Every row gives one point. Examples show where two turns around zero, p and q, send a point. Write where each new point lands after one turn and then the other. Backwards means that the second turn is done in reverse. Each puzzle has new turns, and all numbers are rounded.
(in the rows, 128 means zero)

Turn p:
[154 134 141] => [138 145 150]
[135 141 102] => [132 148 106]
[147 114  99] => [159 135 109]
[ 76 123 171] => [ 82  83 148]
Turn q:
[143 126  95] => [138 100 107]
[ 79 116 113] => [ 77 128 114]
[132 109 152] => [126 129 159]
[159 161 153] => [172 155 133]
Where do these land?
q, then p: [ 82 180 117] => [ 98 160  73]
p, then q: [156 144 147] => [144 161 135]
p, then q backwards: [157 111 137] => [157 129 147]
q, then p: [ 95 108 139] => [ 94 106 127]
q, then p backwards: [156 117 133] => [140 103 139]
p, then q: [122 108  96] => [137  94 114]

Turn p:
[135 111 165  87] => [125 108 165  88]
[110 144 140 147] => [124 160 132 135]
[ 79 124 115 123] => [ 83 144 112 122]
[160 113 141 147] => [150 113 151 151]
[126 174  82 113] => [144 140  67 111]
[158 102 126 152] => [142 104 142 162]
Turn q:
[ 82 127  97 129] => [ 78 146 116 119]
[131 146 166 121] => [143 129 161 151]
[131 152 130 112] => [138 153 134 138]
[177  91 120 112] => [171 109 117  86]
[127 167 134 141] => [131 143 124 167]
[124 114 155 100] => [135 128 166 112]
[125  98  95 182] => [101  87  79 124]
Where do these land?
q, then p backwards: [160 104 116  96] => [147 162 141  95]
p, then q: [133 105 158 120] => [131 112 164 129]
q, then p backwards: [160 149 153 172] => [171 111 100 161]
p, then q: [104 153 151 120] => [135 163 145 143]
q, then p: [103 151  79 146] => [108 154  76 136]
q, then p backwards: [107 107 111 114] => [102 129 135 102]

Turn p:
[166 139 167 111 153 114] => [164 169 135 148 116 103]
[104 100  80 144 134 148] => [102  78 118 102 143 117]
[146  90 129  89  71 105] => [114 130 153 110  53 145]
[160 158 166 139 129 136] => [164 164 104 147 128 136]
[130 142 144 155 151 107] => [139 129 124 169 144 120]
[105 144  84 135 142 131] => [ 89 117 119 121 161 118]
[ 84 123 126 122 117 155] => [124 110 144  99 152 157]
Turn q:
[114 110 169 116 120 134] => [111 119 158 107 144 106]
[132 113 125 137 213 144] => [183 135 148  92 141 182]
[116 159 190 110 131 125] => [ 96 118 190 141 142 132]
[124 122 105 114  97 135] => [110 146 102 126 117 109]
[123 130 103 145 103 120] => [122 123  92 143 129 119]
[154 132 129 105 111 155] => [108 136 134 114  89 123]
[113 135 120 113 150 144] => [125 152 133 116 136 151]
[126 143  97 105 121  78] => [144 164 118 176 129 110]
[150 108 114 208 107 118] => [152  60  76 135 125 122]
Where do these land?
q, then p: [111 135  97 169 138 164] => [111 112 116  73 142 108]
q, then p: [126 116 155  75 106 112] => [129 153 158 177 133 149]
q, then p backwards: [169 113 150 100 117 127] => [147  91 130  94 133 109]
q, then p: [133 100 134  74 129 120] => [123 177 143 159 122 141]
p, then q: [106 147 119 181 114 144] => [149 138  95  86 133 156]
p, then q: [110 123 127 182 152 126] => [177 112 109 103 138 134]
p, then q: [126 142  91 165 127 113] => [143 133  91 119 165 137]
q, then p: [142 146 151  77 141 120] => [156 156 130 153 134 169]
